Each row of a before or after table is a point. The points were changed in one or more steps. Then noise was added and the rows were shuffled. The steps act on columns, c1 being the first. What was done? A step turns or swaps two columns, mirrors them in a line or flattens them onto one, adds a multiple of one to another, or multiplies or shifts one. Angles are multiples of 10 degrees, from the lower column toward the higher: turns from -170 to 170, lines from 10 to 170 but not 90. Use the fewest steps. Two steps may share a column if one is a turn and the other turns, adds or multiplies; they go together, in the order done. Otherwise the lowest column goes first.

Before (12 x 3)
[[-20 -11 -11]
 [  3  -9 -37]
 [  6  13   6]
 [ -4  12  -3]
 [ -8  -8 -25]
 [  5  -1   5]
 [ 10  11   4]
 [-16  24   2]
 [-15  -4  -6]
 [  4   5  -3]
 [-14  16 -10]
 [-12  16  15]]
After (12 x 3)
[[  6 -10 -40]
 [-10  -3  -8]
 [-16  11   9]
 [-54  25   2]
 [-23  10  -3]
 [ 16  -9 -56]
 [ -5 -14 -19]
 [-35  16  24]
 [  9   1  10]
 [-42  15 -15]
 [ -3   6  -3]
 [ -6  11   8]]
Steps: add -1.5 times c2 to c1; multiply c3 by 1.6

Before (12 x 8)
[[-11 -58  33  10  12  18   8  -2]
 [  1  -2 -19 -11  24  26  11 -20]
 [ 39  11  48  32  -9   4  11  23]
 [-13  19  -4 -16  57  20   3  -9]
 [-10  10   4 -13 -13  38  16   5]
 [ -7 -56  41  -8  -9 -17  12   3]
 [-23 -30 -11   2 -19 -13  17 -30]
 [-19  26 -10  11 -12   2   8   9]
 [ 16   7 -14  12 -14  -6  10  22]
 [-17  -2 -15  -3   1   5  25  10]
 [  1   3  13  -5 -13 -18  -1 -17]
 [ -5  23   1  -5   3 -20  32 -22]]
After (12 x 8)
[[-18  25 -16  11  -4 -12  -6  10]
 [-12 -57  29  12 -16  16  -3  -3]
 [  2   2  16  -3  15 -16   4 -17]
 [ -9  10  24   9 -39  -6  19   5]
 [  1  -1  -4   5 -21  28  16 -21]
 [ -8 -55  55   7  14 -11  13   4]
 [-23 -30  -5  15   9 -22   7 -30]
 [ 16   8 -20  14   3 -14  -4  22]
 [ -5  23  20  26  20  -1  21 -23]
 [-13  19  12  -6  -9  59  15  -9]
 [-17  -2   1  20  -4   2  16  10]
 [ 39  10  27  25  -5  -8 -22  23]]
Steps: turn c4 and c7 by -60 degrees; add 1 times c7 to c3; turn c5 and c6 by 80 degrees

Before (9 x 12)
[[ 15   8 -10  12  -4  -3  20  13  11  -2  -3 -32]
 [  7 -15   1  -4  19  22  18  -2 -16  -2  -9   9]
 [ 17  28  -2  27  -8  -6 -20   2   0   5  20  -4]
 [-22 -14  -9  -1  10 -25  29  -6 -24  -5 -19  10]
 [-26  25  -1  -9 -24 -26  -3   9  -4   2  19 -15]
 [  4  19 -19   4 -10 -21  18  -3   5  16  13  -5]
 [-26  -3 -25 -14  -9   4 -19 -15  20 -11 -17 -21]
 [ -3  10  11   8   5 -12   0 -32  19  25 -10  17]
 [ 20  -3  -5   2   4 -21  15 -33   7  -3   9  -8]]
After (9 x 12)
[[ -8  16 -19   9  -2 -12  19  32   4  31   0  17]
 [-30 -17  13   3   2 -21   4  24   7   1  -3  -8]
 [ 19  10   8 -17   2   3 -17  24  23   1  27 -20]
 [ -9  -3  12   6 -11  -4  29 -17  10   4   4 -33]
 [ 19 -46 -12   6   8 -25  -8  13 -17 -16  22   9]
 [ 28  43  18 -22 -12 -25  46   1  -5   0 -14 -15]
 [ -7 -38  -9   9  17  22 -18   0 -13  -9   7   9]
 [ -5  17  24  -3 -10 -20  48   2  -4  16   5  -5]
 [-16  61  17  15 -24  -5  41  -8  -2   5 -11  -4]]
Steps: turn c1 and c8 by -160 degrees; multiply c2 by 2.5; turn c2 and c7 by 50 degrees; add -0.3 times c12 to c11; turn c3 and c11 by -130 degrees; turn c4 and c5 by -40 degrees; turn c9 and c10 by 30 degrees
